Each row is a point. The window is the flat piece filled in between its corners: a triangle in 3 columns, a solid with four corners in 4, and so on. A path goes straight from each point to the next, and from the last back to the first. After which points does the path pass through the window?

Window, 3 rows:
348,-15,-35
-386,-12,88
-168,108,-68
Path:
(1): -229,146,256
(2): -426,-100,-30
(3): -414,-109,-152
(4): -238,105,246
(5): -81,257,80
(6): -210,-66,-202
(7): -60,-240,-150
(8): 49,128,233
Through the window after points: 1, 3, 5

Window:
-249,-46,-22,194
-131,-186,-306,-30
50,331,85,-404
-189,220,-96,138
Path:
(1): -364,-7,-107,194
(2): -122,281,34,-370
(3): 202,292,83,-281
(4): 96,276,8,-2
(5): -390,215,-168,-158
(6): -367,-43,-76,215
(7): -104,-200,-62,424
(8): 32,270,-93,172
(9): -186,269,12,-97
(10): -227,147,-148,0
(11): 12,-52,-149,279
(12): 15,170,-111,342
(13): -399,-10,87,-31
(14): -402,301,-99,30
(15): -87,128,-109,133
(16): -42,33,-68,293
Through the window after points: 2, 10, 14

Window (4 x 4):
-131,715,-247,18
-282,-234,-66,30
-21,-219,27,-249
-44,-105,-266,-63
Path:
(1): -304,44,-264,-361
(2): 80,61,147,111
(3): -141,59,-72,158
(4): -72,210,-286,-424
(5): -257,-80,-177,-262
(6): 169,-204,-27,-52
(7): -42,-74,73,132
(8): -337,49,-144,-37
(9): -340,-91,20,-360
(10): 190,-88,47,116
(11): 57,-123,-128,132
(12): -119,-64,-314,-181
(13): -232,-209,-389,-255
(14): 86,5,-121,74
(15): 84,308,-199,-20
(16): -111,178,-278,-165
Through the window after points: 3, 5, 11, 13

Window:
41,43,440,64,-17,62
367,198,-78,452,-315,221
-36,66,-280,-11,-187,-149
-127,-288,-319,275,-41,-277
113,-319,60,-213,440,57
-305,34,28,-241,422,156
Path:
(1): 112,54,-11,14,-428,294
(2): -92,-110,129,-92,99,129
(3): 10,63,-97,12,285,-109
(4): 135,-37,40,-5,270,-52
(5): -90,-180,30,-139,204,257
(6): -168,-195,-162,-163,94,158
(7): -200,69,15,129,334,-168
(8): 107,81,-20,41,184,-176
(9): -61,-270,-70,-27,24,42
(10): -165,-296,-51,-200,172,229
(11): 445,-213,143,-55,592,-251
(12): 48,146,164,350,38,-91
Through the window after points: 2, 4, 6, 8, 10

Window:
-313,351,275,-155,169,12,-106,47
412,-496,-245,248,-667,140,240,30
-158,-150,-283,-319,27,85,-119,167
-82,-5,231,299,333,-151,-107,-90
-66,221,-356,-73,-139,39,-180,216
356,-17,-227,-147,-1,73,153,137
102,103,224,-145,245,-40,-357,209
-63,-147,-78,204,-24,426,-155,-222
Path:
(1): 135,103,224,270,110,95,73,326
(2): 121,-162,-119,331,73,269,63,442
(3): 112,79,30,-118,-63,39,-181,-258
(4): 237,-279,-112,-194,-104,-21,-226,-174
(5): 255,185,-171,13,67,142,305,374
(6): -28,-89,100,152,-100,182,94,324
(7): 117,40,83,177,36,-51,-93,-237
(8): -17,-26,-68,40,-34,-15,-151,-173
Through the window after points: 4

Window:
327,-81,-126,97,-164,129,-187,-7
-44,18,-262,308,125,-169,464,-67
390,3,-61,-327,267,211,381,-145
-77,-239,-326,-132,-282,237,-228,87
223,-223,191,-98,-83,248,16,10
-138,-44,-239,-127,235,-240,27,23
-146,292,277,-249,-197,164,179,5
-38,47,-190,-124,766,91,-12,-11
Path:
(1): 83,-70,-135,-3,-17,-38,23,-236
(2): 67,-39,-173,-57,144,-3,-57,296
(3): 226,90,-243,2,-3,9,247,238
(4): 56,-203,-266,92,260,20,113,-202
(5): -90,-34,-238,-162,548,113,89,-345
(6): 68,71,-112,-35,532,47,27,236
(7): 123,-180,-3,23,202,-90,147,262
(8): -55,46,-279,50,-72,114,-69,-221
(9): 25,-105,-80,-102,-52,189,-8,-474
(10): 200,64,-12,-127,354,207,86,359
(11): 377,-105,-67,-100,385,128,50,369
(12): -192,75,-227,-13,245,67,-114,-357
Through the window after points: 1, 5, 11

Window:
275,-24,160,137,167,30,-226,-25,118
1,21,-69,-61,315,-221,137,-155,-16
-283,84,-62,-20,-77,-237,-12,267,270
222,381,92,-84,-402,-310,-213,-186,-80
-352,-47,134,128,-25,-137,-4,69,-372
-266,100,-156,363,18,64,-18,-81,-254
-161,85,-73,308,390,-246,-208,-7,-303
-71,-214,-380,-137,-278,-367,387,879,347
-8,283,104,131,404,-63,117,107,-110
Path:
(1): -169,-23,-188,-29,-31,-112,-120,104,-89
(2): 110,38,175,270,-18,-234,175,241,244
(3): -87,125,137,190,-78,-354,138,218,180
(4): 56,1,-315,-194,40,-41,-26,295,-109
(5): -206,-15,-38,-166,180,-26,-128,285,-117
(6): -60,196,8,267,-46,-190,65,71,-99
(7): 9,171,109,520,81,-211,6,105,119
(8): -3,-1,-32,-119,192,-105,-179,-67,-222
(9): -185,93,-137,-17,126,-39,-71,65,-118
(10): 120,-35,62,305,-29,-578,-50,-71,-7
(11): -49,-15,113,223,-22,-213,21,125,102
(12): -96,72,-75,-60,43,-114,-84,191,140
(13): -111,-70,-317,-183,-149,-133,145,530,122
(14): -105,-39,75,419,72,-577,199,330,170
(15): -151,116,131,542,154,-288,148,-221,-209
(16): 71,238,19,-282,308,121,-240,90,1
Through the window after points: 3, 7, 11, 13
